Each row of a before or after table is a point. The points were changed in one or more steps. Then noise was added and the rows were shuffled. The steps act on how far a point lies along the listed directions, d1 being the first. Name the steps. A step turns or swaps two directions, mirrors them in a line or flattens them onto one, adds a multiple of one to another, or multiplies one. Angles are multiples of 10 degrees, from the lower direction toward the higher: turns from -170 to 170, lines from 10 to 170 but not 90. Use the fewest steps. Two steps may share a direction if one is a turn and the other turns, adds or multiplies; they go together, in the order done. Otherwise the lowest direction goes first.

Directions:
(1): [ 36 -23]
(2): [23 36]
Before, 14 rows:
[[ -9  45]
 [-36  32]
 [-17 -58]
 [-12  31]
 [ -3 -14]
 [ 21 -20]
 [ -8  33]
 [ 31   0]
 [ 40 -11]
 [ -5  33]
 [-30  31]
 [-44  30]
 [-24 -51]
 [-41  21]]
After, 14 rows:
[[ -8  11]
 [ 43  -7]
 [-26  54]
 [-14  57]
 [ 29 -16]
 [ 51   5]
 [ 46   8]
 [ 48  -2]
 [-27   0]
 [ 25 -22]
 [-37 -14]
 [-21 -18]
 [ 35 -27]
 [ 24 -20]]
Steps: turn d1 and d2 by -140 degrees

Directions:
(1): [  3  55  18  35 -26  -1  37 -24]
(2): [  7  12 -52  -4 -16  42 -25 -41]
(3): [-14  20   6 -64  14 -24  14 -38]
(4): [ 36   5 -45 -16   4  -2  51  32]
Before, 11 rows:
[[ 22  -1 -38  30   0  29 -21   2]
 [-12  -3  58  11  14 -35  30  30]
 [  0 -48  33 -36  45 -55 -34  28]
 [ 36  20 -67 -45   1 -10  32 -29]
 [  5 -39   6 -48  54 -65   0  62]
 [  4 -19  -9  39 -10  27 -44 -24]
 [ 13 -17 -57 -24   4  29   9  11]
 [ 23 -35 -27  26  -3 -10  33  79]
 [  3  38  -6 -17  -7 -23  81   9]
 [ 33  22   0  -3   3 -19  56  33]
 [ -7  10  -6   1 -11  10 -20 -19]]
After, 11 rows:
[[ -6 -28 -32 -20   5  31 -28  -4]
 [ 16  -4 -32  32   1  26 -29  -2]
 [ -6  -4  49   9  14 -38  37  35]
 [ 26  -6  -4 -19  16 -20  29  40]
 [ 21  -7 -56 -54  13  -9  -8 -32]
 [-19 -27  65 -11  33 -53 -48   3]
 [ 10  -2 -12  47 -19  26 -25 -23]
 [-27 -38  49 -28  46 -65 -40  31]
 [ -2 -56  -6  28   1 -11 -13  67]
 [  1   3 -22 -40  10 -25  65  26]
 [ -2  14 -13   5 -15   8  -7 -17]]
Steps: multiply d4 by 0.7; turn d1 and d4 by 50 degrees

Directions:
(1): [-13 -43 -66  28  46  33 -22   8  24  15 -23  16  -3   7]
(2): [ 37  21 -33   7  -4  -5 -45 -52 -14  22  28 -23  54  -4]
(3): [  9  31  10  74 -41   1 -35  -6  10   9 -10  32 -42   7]
(4): [ 82 -10 -34  -1 -25   0  16  36   0 -45 -17  -1  -2 -12]
Before:
[[ 76  11   0  21 -61 -13   2  24  19 -34 -26   5 -30  -1]
 [ -2  26  42   9 -25   0   0  -1  -6 -10  24  18 -28  12]
 [ 55 -12 -76  23   8   1 -48 -33  11  10   5 -10  60 -22]
 [-28  35  63  41 -41 -23 -15 -31  -7  18   9  -1 -24  -2]
 [ -4 -14 -55 -22  18   9  -1 -28  -8  38  24 -27  44  -9]
 [-33 -60 -33 -41  58  -4   0   3   6  -1 -11 -16   9   7]
 [  5  -1 -79  12  16  19 -46 -14   5  21  34 -14  50   4]
 [ 59   8 -26  39 -22  12  -8  10 -12 -15 -40   3 -20 -15]
 [-24  36  18  43  -3   7  -8   9  12  25 -12  12 -29  -1]]
After (9 x 14):
[[-54 -58 -64 -21  52  37  27  64  28  -9 -11   8  -7   8]
 [-51 -40 -22   0  16  22  40  35  16  13 -17  12 -38   0]
 [-20  27  57 -41 -19 -38   4 -51 -30  10  39 -48  43 -11]
 [-12 -80 -54 -29  56  18  39  59  31 -32 -42  10   5 -16]
 [ -5  27 -18  -5  21  -1 -18 -23  -3  32  13 -29  34 -10]
 [ 18  35  33 -27 -24 -18  -6 -32 -25  -5  48 -15  19   3]
 [-38 -42 -28  51  25   8 -38  16  27   8 -40  38 -60  18]
 [ 92   5 -16 -36 -38 -19  10  -2   1 -27   3 -39  31  -9]
 [ 60 -16 -46 -15  13  13   5   4 -20 -19 -23 -25  26 -23]]
Steps: multiply d1 by 1.6; turn d2 and d3 by -130 degrees
